Each row is a point. The ring and each string are closed loops that go straight from each point to the next, and from the last back to the first. Before rounding, they use only three directions, however many columns there are. How many times does the string pass through the ring? Passing back the other way cancels.

Ring:
[[ 78 -28 -47   0]
 [ 37   4 -51  54]
 [  6 -10 -17  65]
 [  9 -16  19  38]
 [ 44   8   8   8]
 [ 77 -18 -21 -15]]
String:
[[ 30 -40 -40  48]
 [ 37  14 -71  68]
 [ 50  27 -72  55]
 [ 62  19 -69  39]
 [ 85  -9 -81  17]
 [ 81 -49 -55  -1]
 [ 66 -50 -36   3]
 [ 53  -6 -36  24]
 [ 55  27 -55  39]
 [ 58  23 -74  47]
 [ 45  17 -72  60]
 [ 34 -24 -50  52]
 [ 32 -42 -24  35]
 [  0 -20 -26  75]
 [-14   7 -14  87]
 [-10  25  -7  80]
 [ 10   8  -6  55]
 [ 24 -39   1  29]
 [ 17 -60  11  27]
 [-12 -61  31  47]
 [-18 -19  20  67]
 [ -6  29  -5  75]
 [ 20   2 -15  48]
 [ 29 -35 -14  33]
 [ 36 -49 -16  25]]
Times through: 1

Ring (7 x 11):
[[ 13  29  27 -40  20  -1   6  -2  41  31 -76]
 [  7  27  19 -29  22 -19   8  -1  30  26 -81]
 [  5  12  -3  -3  23 -21   1  -5   4  10 -39]
 [ 12 -11 -24  31  21   4 -12 -14 -24 -14  35]
 [ 23 -17 -19  40  15  26 -15 -17 -24 -23  53]
 [ 31  -4   7  15  10  41 -10 -15   4 -10  21]
 [ 23  17  23 -24  15  27  -3  -8  33  17 -32]]
String, 26 rows:
[[ 14  -5 -16  16  21  13 -12 -13 -11  -5  27]
 [ 14  -2 -11  14  20   9  -9 -12  -8  -4  14]
 [  9  -2 -20   6  25  10 -15 -13  -9   4  29]
 [  5 -10 -35  21  27   2 -18 -14 -26  -5  50]
 [  7 -17 -38  45  23  -9 -13 -15 -40 -20  46]
 [  9 -17 -36  46  22  -4 -13 -15 -39 -22  48]
 [  7 -15 -40  30  26   9 -21 -17 -33 -11  68]
 [ 11  -3 -20   6  24  15 -16 -13  -9   3  35]
 [ 16  -3 -10  13  19  15 -11 -13  -6  -4  19]
 [ 18  -4 -10  15  18  20 -12 -14  -7  -6  26]
 [ 14   1  -9   2  21  18 -13 -12   0   4  19]
 [ 30  -3  10  23   8  27  -4 -13   1 -15   1]
 [ 42  -6  22  29   1  45  -3 -14   6 -24   2]
 [ 44  -1  29  16   1  54  -3 -14  17 -16  -2]
 [ 24   3   3  -9  18  46 -16 -14  14   8  29]
 [ 18   6   0 -12  21  31 -14 -12  13  12  17]
 [ 18   7   0 -18  22  36 -16 -13  16  16  20]
 [ 32  12  29 -16  10  44  -5 -10  32   9 -19]
 [ 35  11  33  -9   7  43  -2 -10  31   3 -25]
 [ 34   5  22  -3   9  50  -8 -13  22   0   2]
 [ 23  -2  -4  -1  18  43 -18 -15   5   3  40]
 [ 25  -8  -9  12  17  48 -20 -17  -3  -6  56]
 [ 38 -17   1  41   5  51 -13 -19 -12 -30  48]
 [ 37 -23  -7  57   5  45 -13 -20 -25 -39  59]
 [ 24 -27 -33  52  16  39 -24 -22 -38 -31  95]
 [ 12  -8 -25  14  24  20 -19 -15 -16  -3  53]]
Times through: 1
String, 25 rows:
[[ 34  16  37 -18   8  39   0  -8  38   9 -40]
 [ 26   7  17  -1  12  25  -3 -10  17   1 -18]
 [ 19   3   0   0  18  23 -10 -12   7   3   9]
 [ 16  -2 -13   1  22  29 -18 -14  -2   4  40]
 [ 35 -21 -10  44   8  53 -18 -20 -20 -30  70]
 [ 35 -22  -6  56   5  38 -11 -19 -25 -38  49]
 [ 28 -10   0  40   9  19  -4 -14 -14 -25  13]
 [ 18  -4  -8  18  17  14  -9 -13  -8  -8  15]
 [  9 -11 -32  17  26  18 -22 -16 -22  -3  63]
 [ 10 -21 -44  41  24  15 -23 -19 -40 -18  83]
 [ 18 -19 -26  53  15   8 -11 -16 -36 -30  46]
 [ 21 -12 -13  42  13   9  -7 -14 -22 -24  22]
 [ 24 -10  -5  39  11  12  -5 -13 -16 -23  12]
 [ 14   0 -12   5  22  16 -13 -12  -3   2  22]
 [ 18 -15 -26  27  20  31 -21 -18 -22 -13  70]
 [ 39 -27 -10  60   5  52 -16 -21 -28 -42  72]
 [ 41 -12  12  40   2  46  -6 -16  -5 -30  22]
 [ 27   2  11  10  11  25  -4 -11   8  -6  -6]
 [ 14   3  -8  -6  23  22 -14 -12   5  10  21]
 [ 19   6   1 -19  21  40 -17 -13  17  16  24]
 [ 31  19  37 -27  10  39  -1  -8  43  16 -42]
 [ 31  21  42 -22   8  25   6  -5  42  13 -66]
 [ 23  13  20  -9  14  15   1  -7  23   8 -37]
 [ 15  11   3 -21  22  23 -11 -10  19  19  -1]
 [ 21  16  18 -29  18  33  -8  -9  32  21 -15]]
Times through: 5

Ring, 8 rows:
[[ 50   4  -7  28  16   2 -12  12  -7  -4 -33  -7  20  -5]
 [ 64   5 -13  32  40  -6  -9   4 -27   1 -40 -21  12  -9]
 [ 52   8 -14  25  56 -11   1  -6 -35   6 -32 -22   1  -9]
 [ 10   9  -6   5  50 -11  20 -11 -22   6   0  -6 -10  -3]
 [-24   1   5 -14  28  -6  35  -5   1  -2  34  13  -9   5]
 [-41  -8  16 -23  -7   4  36  11  29 -14  52  31   3  12]
 [-26  -4  14 -10 -20   9  19  17  34 -15  31  31  14  10]
 [ 14   4   4  13  -9   8  -4  17  18 -10  -9  15  21   2]]
String, 28 rows:
[[-15 -11  18  -5 -40  16  10  30  47 -22  27  34  27  11]
 [ -3   9   7  10 -25  14  -8  19  33 -11  -6  28  25   4]
 [ 13  17   0  20 -10  10 -16  12  19  -5 -25  18  22  -1]
 [ 53  -5  -1  28  -5   8 -15  24   7 -12 -29  -2  31  -2]
 [ 70 -10  -5  31  14   1 -10  21 -10 -10 -32 -16  27  -5]
 [ 82   3 -14  42  32  -3 -21  11 -25  -1 -55 -25  22 -10]
 [ 95   1 -19  45  50  -8 -18   6 -40   2 -59 -36  17 -13]
 [ 91  -9 -16  36  58 -12  -2   5 -45   0 -40 -40  11 -11]
 [ 92   6 -23  42  75 -16  -9  -7 -57  10 -57 -44   4 -15]
 [ 59  17 -19  33  64 -12  -7 -12 -42  12 -47 -26  -1 -12]
 [ 62  17 -21  33  72 -15  -5 -15 -49  14 -48 -30  -4 -13]
 [ 77   4 -21  32  82 -19   4 -12 -59  11 -42 -42  -5 -13]
 [ 78   3 -21  32  79 -19   3 -10 -57   9 -41 -41  -3 -13]
 [ 64  16 -20  34  68 -14  -7 -12 -46  12 -49 -30  -1 -13]
 [ 40  24 -15  29  46  -6 -11  -9 -26  10 -44 -11   3  -9]
 [ 17   5  -2  10  23  -2   8   3  -5  -2  -6   2   6  -1]
 [ 38  16 -11  26  32  -3  -9  -1 -16   4 -36  -7   9  -7]
 [ 58  17 -14  38  29  -1 -22   3 -18   4 -54 -12  16 -10]
 [ 17  16  -5  18  18   1  -5   1  -1   1 -22   6   9  -3]
 [ 23   0   0  12  11   1   4  11   2  -7  -6   3  14   0]
 [ 27 -11   6  12 -12   8   1  25  18 -17  -1   8  26   3]
 [  1   1  10   8 -30  14  -4  24  36 -16   2  27  28   5]
 [-19   5  13   0 -33  15   1  21  42 -14  11  36  23   8]
 [-31 -13  22 -14 -47  17  18  31  54 -25  42  41  25  14]
 [-39   4  17 -11 -37  15  12  19  49 -16  29  44  19  11]
 [-10  15   3   4   4   5   5   3  15  -2   0  21   8   2]
 [ -3  -2   7  -1   2   3  15  11  14 -10  15  15  10   5]
 [ -9 -14  14  -8 -19   8  21  23  30 -19  32  23  18   9]]
Times through: 2

Ring:
[[  8 -11  11  -2  37  -2  -9   5  -7  16 -10 -18  -5   4]
 [ 10 -26  -1   6  65 -13 -19   4  -7  22 -18 -25  -4   3]
 [  8 -26  -4   8  67 -17 -18   2  -6  21 -18 -23  -1   1]
 [  5 -14  -4   6  47 -13  -6  -1  -3  10  -9 -12   3  -2]
 [  3  -1  -4   2  22  -5   7  -2  -1  -2  -1  -2   4  -4]
 [  1  19   2  -7 -16   9  24  -2   0 -16  12  11   3  -5]
 [ -2  33  15 -15 -41  17  33  -2   1 -20  19  18   3  -3]
 [ -5  38  30 -19 -48  19  34  -1   2 -14  20  18   4   0]
 [ -3  28  34 -17 -30  14  23   1  -1  -2  12   9   2   3]
 [  1  12  26 -12  -2   8   9   3  -3   7   2  -3  -2   4]]
String, 26 rows:
[[ 10 -17 -11   5  46  -7  -7   2  -5   6 -10 -15  -3  -2]
 [  8  -9  -7   2  32  -3   0   1  -4   2  -5  -9  -2  -2]
 [ -3   7  15  -2  14  -6   9  -3   1   6   1   1   8   0]
 [ -4  14   7  -2   1  -3  18  -5   3  -5   7   9  10  -4]
 [  6  16 -17  -4 -17  12  27  -3   0 -28  14  13   1 -10]
 [  7  14 -10  -7 -14  14  22   0  -2 -22  11   8  -3  -7]
 [  1  13  10  -7  -5   6  16  -1  -1  -5   7   4   2  -1]
 [ -5  31  20 -12 -33  11  31  -4   3 -13  17  17   8  -2]
 [ -3  41  10 -15 -55  20  42  -4   3 -29  25  25   6  -6]
 [  6  24 -10 -10 -34  20  31  -1  -1 -31  18  15  -3  -8]
 [  7   7  -4  -5   0   9  13   1  -3 -11   5   1  -3  -4]
 [  1  10  11  -5   4   2  12  -1  -1   0   4   1   3  -1]
 [ -3  13   7  -2   2  -2  18  -5   2  -5   7   8   9  -4]
 [ -1   1   3   3  25 -10   7  -4   1   4  -1  -1   9  -3]
 [  4 -19  -9  11  59 -20  -9  -3  -2  13 -12 -13   6  -3]
 [ 11 -26 -15  10  64 -14 -15   1  -6  12 -15 -20  -2  -2]
 [  6  -4   3  -1  26  -2   1   1  -4   6  -4  -9  -1   0]
 [  3  -8  11   1  38  -9  -5   0  -3  16  -8 -12   2   2]
 [  9 -36   2  10  88 -23 -30   3  -7  35 -26 -32  -2   5]
 [ 17 -42 -12  10  89 -16 -32   7 -11  27 -26 -36 -10   3]
 [ 14 -22  -9   3  51  -4 -13   5  -8  10 -13 -21  -9   1]
 [  6  -5   5  -2  26  -1  -1   2  -4   7  -5 -10  -2   1]
 [  6  -8   6  -1  32  -4  -3   2  -4  10  -7 -12  -2   1]
 [  2 -18  15   4  58 -17 -15   1  -4  28 -16 -20   3   5]
 [ 11 -41  -7  13  95 -25 -32   3  -8  32 -27 -34  -3   3]
 [ 14 -38 -18  13  84 -19 -25   3  -8  20 -23 -29  -5   0]]
Times through: 5
String, 30 rows:
[[  7   9  -1  -7  -4  10  15   1  -3 -11   6   2  -3  -3]
 [  1  13  12  -8  -4   6  15   0  -1  -4   6   3   1  -1]
 [  2  18  10 -10 -16  12  20   0  -2 -10  10   6   0  -2]
 [  1  32  15 -16 -42  21  31   0   0 -19  18  15  -1  -2]
 [-10  58  43 -27 -82  29  49  -2   4 -21  30  30   6   1]
 [ -8  51  43 -26 -71  26  43  -1   2 -16  26  24   5   2]
 [  3  23  17 -15 -28  19  22   3  -3 -11  12   7  -4   0]
 [  2  14  17 -10  -8   9  14   1  -2  -2   6   1  -1   1]
 [ -5  22  35 -13 -13   6  17  -1   0   7   7   5   5   4]
 [ -6  24  46 -16 -17   8  16   1   0  12   7   3   4   7]
 [  2   9  31 -12   3   7   5   4  -4  13   0  -7  -3   6]
 [ 12  -9   7  -6  26   6  -6   7  -8   9  -7 -17 -11   4]
 [ 10  -7  -1  -3  24   4  -1   4  -6   3  -4 -12  -7   0]
 [ 16 -22  -7   1  48   0 -14   7 -10  11 -13 -23 -12   2]
 [ 19 -39 -10   6  78  -9 -29   9 -12  24 -24 -36 -14   4]
 [ 20 -44 -17   9  87 -12 -32   8 -12  23 -26 -38 -14   3]
 [ 13 -25  -9   5  58  -7 -16   5  -8  14 -15 -23  -8   1]
 [  5  -2   6  -2  22  -1   2   1  -4   6  -3  -8  -1   0]
 [ -1  -9  17   2  44 -15  -7  -1  -2  22 -10 -13   6   3]
 [  4 -26   3  10  73 -23 -19   0  -4  28 -19 -22   4   2]
 [  9 -35 -12  14  85 -24 -24   1  -5  24 -22 -26   1   0]
 [ 13 -26 -19   9  60 -11 -13   2  -6   8 -14 -19  -4  -3]
 [  9 -13 -10   4  39  -6  -3   1  -4   4  -7 -12  -2  -2]
 [  1   2   8  -1  20  -4   5  -1  -1   5  -1  -3   4   0]
 [  2   4   9  -3  13  -1   8  -1  -2   3   0  -2   3   0]
 [  4   3   1  -2  13   1   8   0  -2  -2   1  -2   1  -2]
 [ -1  11  12  -5   4   0  13  -2   0   0   4   3   5  -1]
 [ -3  20  10  -6 -13   4  24  -4   2 -10  11  12   8  -4]
 [  1  28  -3  -9 -34  15  34  -4   2 -28  19  19   4  -8]
 [  4  25  -4 -10 -32  18  31  -1   0 -27  17  15   0  -7]]
Times through: 3
